Rows are points. Each copy is the shape, with its points in the same order, turned, moved and blurred by noise. Some copies are also mirrored. Which?
In the rows, zero is written as 128.

Shape (5 x 2):
[[113  87]
 [177 184]
 [170 133]
 [170 128]
 [ 55  89]]
Copy 1:
[[ 81  85]
 [185 139]
 [149 100]
 [147  99]
 [ 31 114]]
Copy 1 is: only turned
Copy 2:
[[166 115]
 [ 61 147]
 [ 96 114]
 [ 96 113]
 [214 159]]
Copy 2 is: mirrored
Copy 3:
[[ 98 107]
 [154 213]
 [123 182]
 [111 182]
 [142  59]]
Copy 3 is: mirrored

Shape (8 x 3):
[[194  66 119]
 [146 160  71]
 [ 68 166  64]
 [125 165 121]
 [165  84 150]
 [149  89 144]
 [172  55 111]
 [131 150 181]]
Copy 1:
[[162  28 167]
 [166  85  73]
 [104 107  36]
 [145 128 110]
 [134  58 182]
 [129  70 164]
 [132  23 155]
 [138 139 156]]
Copy 1 is: only turned
Copy 2, 8 rows:
[[204  78 132]
 [136 159  78]
 [ 63 147  56]
 [119 159 116]
 [159  99 154]
 [159  94 150]
 [188  61 131]
 [101 164 177]]
Copy 2 is: only turned
Copy 3:
[[174  55  89]
 [147 170  81]
 [ 75 191 122]
 [153 161 143]
 [167  68 132]
 [153  79 126]
 [146  50  89]
 [173 125 181]]
Copy 3 is: only turned
Copy 4:
[[165  45 131]
 [123 125  41]
 [ 46 145  42]
 [119 153  97]
 [144  77 149]
 [130  91 144]
 [148  40 126]
 [127 160 157]]
Copy 4 is: only turned

Shape, 8 rows:
[[ 86 173 146  90]
 [ 48 128  81 127]
 [ 97 110 141 130]
 [129 108 146 127]
 [162  93 140 179]
 [126 154 152  19]
 [204 139 163  39]
 [127  80 156 117]]
Copy 1, 8 rows:
[[ 98 169 125 112]
 [ 58 130 104 178]
 [105 108 154 139]
 [132  99 148 127]
 [176  72 156 165]
 [101 150 102  32]
 [184 111 102  27]
 [123  76 161 115]]
Copy 1 is: only turned
Copy 2 (8 x 4):
[[ 69 136 194 103]
 [ 27  93 105  99]
 [ 80  92 149 139]
 [119  83 172 134]
 [154  95 123 184]
 [115  87 222  34]
 [189  98 209  55]
 [118  65 166 147]]
Copy 2 is: only turned

Shape (13 x 8):
[[106 142 143 132 218 109 139 103]
 [147 115 121  94 171 119 141 148]
 [162 149 144 114  99 100 133 153]
 [108 143 173 136 107 153 113 150]
 [123  97 140 137  96 149  94  97]
 [154 137 115 152 209 100 147 149]
 [249 109 150 110 130 126 112 154]
 [108 123 138 123 105 103 118 133]
 [121 118 165 134 101 122 141 150]
 [163 142 144 147 100 143 148 155]
 [107 104 143 150 130 143  91 148]
 [121 143 120 140 107 147  95 150]
 [107 134 149 130 101 139 144 129]]
Copy 1 (13 x 8):
[[119 180 151  48  98 115 118  98]
 [152 132 126  78 151 111 118 128]
 [153 117 157 151 135  94 114 162]
 [113 156 149 155 136 148  82 136]
 [142 126 110 156 106 164  95  99]
 [151 175 137  50 106 119 160 155]
 [244 112 161 126 151 128 127 154]
 [111 121 124 137 107 116  98 135]
 [109 111 155 140 126 147 102 144]
 [146 144 149 154 147 141 142 155]
 [126 139 105 124 111 165  85 137]
 [133 163  99 161 125 138 110 146]
 [107 135 143 152 131 139 111 122]]
Copy 1 is: mirrored
Copy 2 (13 x 8):
[[179  94 111 105 180 145 122 149]
 [115 115  94 125 170 142 165 137]
 [116 161 120 135 135  86 161 116]
 [130 150 139 137  81 128 128 155]
 [104  80 152 146  84 129 131 109]
 [174 120  83 153 198 141 145 137]
 [100 162 142 172 161 142 222  67]
 [108 112 124 129 120  96 125 145]
 [124 125 141 138 101  96 157 165]
 [136 146 113 169 101 106 180 130]
 [117 114 139 157 115 147 119 155]
 [112 129 104 165  96 132 119 124]
 [133 116 118 127  85 107 142 146]]
Copy 2 is: mirrored
